Rows are points. The ring and each string are closed loops that go straight from each point to the next, and from the last back to the first. Before rounding, they use only three directions, however many columns there are. Count how often each string passes through the ring. Passing back the other way cancels.

Ring (6 x 3):
[[ 52  -8   2]
 [ 43  22 -43]
 [  1  -3 -54]
 [-28 -25 -37]
 [-51 -23  15]
 [-13 -27  31]]
String, 24 rows:
[[  6  25 -38]
 [ -2  30 -43]
 [ -4  39 -66]
 [ -8   9 -38]
 [-23  12 -58]
 [-38   9 -51]
 [-17   0 -23]
 [-15 -50 -13]
 [-68 -47 -11]
 [-74 -41   2]
 [-40 -50  12]
 [-12 -29   2]
 [-39 -51  37]
 [-44 -17  37]
 [-27   4  18]
 [ 13 -50  59]
 [ 21 -20  42]
 [  9   7   3]
 [ 10 -10  -7]
 [ 68 -41  12]
 [ 46 -23  -5]
 [ 56 -17 -15]
 [ 88  26 -48]
 [ 42  52 -61]]
Times through: 2
String, 27 rows:
[[ 25  50 -57]
 [ 38  52 -79]
 [ 42   5 -69]
 [ 15 -17 -32]
 [ -4   3 -35]
 [-23  21 -56]
 [-27 -16 -59]
 [-35  13 -38]
 [-22   5 -24]
 [-14 -34 -13]
 [-49 -57  -5]
 [-95 -32   2]
 [-66  -1  -2]
 [-27   7 -11]
 [-14 -41  13]
 [-26 -55  41]
 [-24 -40  49]
 [  7 -49  34]
 [  9 -27  12]
 [  4   0   8]
 [ 31  -9  22]
 [ 71 -30  30]
 [ 61 -30  10]
 [ 28 -17  -8]
 [ 73 -15 -12]
 [ 85  13 -34]
 [ 38  49 -51]]
Times through: 0

Ring:
[[ 26  38  12 -24   5 -55]
 [  7  32   1 -27  -3 -48]
 [ -8   2 -17 -16  -5 -17]
 [ -8 -24 -25  -3   1  10]
 [ -3 -38 -23   8  10  38]
 [  6 -35 -12  15  20  56]
 [ 23  -6   6   5  22  23]
 [ 32  28  14 -15  13 -38]]
String, 25 rows:
[[ 12  41   9 -27   0 -48]
 [ 13  23   6 -16   7 -21]
 [ 24  21   5 -16   8 -39]
 [ 22  15   4 -12  10 -25]
 [ 18  13   7  -7  14  -1]
 [ 23  17  14  -6  18   3]
 [ 50  30  21 -13  19 -50]
 [ 41  25  14 -14  14 -47]
 [ 18  11   3  -9  11 -13]
 [ 23  28  13 -15  11 -25]
 [ 36  55  21 -31   5 -79]
 [ 29  61  17 -38  -2 -95]
 [  8  49   8 -34  -5 -61]
 [  0  44  -2 -38 -13 -73]
 [  1  17 -11 -24  -6 -44]
 [  6   0  -7  -9   6  -4]
 [-13  -6 -16  -9   0  11]
 [-17 -15 -32 -15 -10 -18]
 [-17 -17 -26  -8  -3   8]
 [-16 -17 -32 -13  -9 -14]
 [ -3  -6 -23 -16  -6 -31]
 [  4   1 -12 -12   1 -19]
 [ -7   3  -8 -11   3   7]
 [-11  32  -7 -32 -11 -45]
 [  8  45   2 -36  -9 -75]]
Times through: 3
